Each point is reached from the start by the listed moves, each made once or not at all, plus a little noise. Is the number of moves made odd or even? Then give how often each move was made.

Moves:
(1): 0.49,0.19,-0.09,0.16,0.42,0.42
(2): -0.17,0.40,-0.50,0.23,-0.04,-0.32
(3): -0.25,-0.18,0.51,0.57,0.03,-0.12
Start: 0.04,0.16,-0.15,-0.01,0.25,-0.25
Points:
-0.20,-0.05,0.41,0.58,0.25,-0.40 -> odd (0, 0, 1)
-0.13,0.56,-0.68,0.22,0.24,-0.59 -> odd (0, 1, 0)
0.04,0.18,-0.17,-0.03,0.29,-0.26 -> even (0, 0, 0)
0.28,0.20,0.31,0.72,0.66,0.04 -> even (1, 0, 1)

Moves:
(1): 0.19,-0.14,-0.01,-0.03,-0.14,0.28,0.04,-0.06,-0.25,-0.12,0.16
(2): 0.27,0.39,0.26,0.09,0.09,-0.02,0.08,-0.08,-0.21,0.13,-0.10
(3): 0.10,0.12,0.12,-0.31,-0.32,-0.26,0.20,0.28,0.40,0.07,-0.26
(4): 0.16,-0.01,-0.29,-0.24,-0.23,-0.28,-0.51,-0.14,-0.29,-0.14,0.13
(5): -0.08,-0.55,0.44,-0.23,0.12,0.62,0.05,0.48,-0.23,-0.16,0.02
(6): 0.17,0.45,-0.44,0.46,-0.10,0.24,-0.28,0.18,0.38,-0.09,-0.30
(7): 0.08,-0.05,0.02,0.04,0.09,0.01,0.00,0.29,0.27,0.31,0.24
(8): -0.01,0.13,-0.06,-0.25,0.38,0.18,0.04,0.07,0.13,-0.09,-0.07
(9): 0.33,-0.11,0.03,0.05,-0.30,-0.39,-0.51,-0.61,0.34,0.28,-0.21
(10): -0.16,-0.29,-0.36,-0.21,0.08,0.31,0.15,0.23,-0.18,0.12,-0.31
(11): -0.30,0.47,0.15,0.17,-0.35,0.27,-0.02,-0.15,0.29,0.26,0.27
Start: -0.46,-0.18,-0.57,-0.21,0.37,0.04,-0.07,-0.13,0.08,-0.14,0.15
Points:
-0.18,-0.48,-1.11,-0.71,0.00,0.68,-0.47,1.21,0.45,0.05,-0.34 -> even (0, 0, 1, 1, 1, 1, 1, 0, 0, 1, 0)
-0.04,0.31,-1.38,-0.20,0.51,0.16,-0.85,0.22,0.59,-0.16,0.12 -> even (0, 0, 0, 1, 0, 1, 1, 1, 0, 0, 0)
0.49,0.14,-0.15,-0.59,0.21,-0.09,-0.21,-0.20,0.83,0.48,-0.09 -> even (1, 1, 1, 0, 0, 0, 1, 1, 1, 0, 0)
-0.41,0.22,-0.08,-0.65,0.37,0.84,-0.46,0.09,-0.25,-0.13,0.41 -> odd (0, 1, 0, 1, 1, 0, 0, 1, 0, 0, 1)
0.11,0.05,-0.64,-0.38,0.10,0.06,-0.40,-0.39,-0.65,-0.25,0.32 -> odd (1, 1, 0, 1, 0, 0, 0, 0, 0, 0, 0)
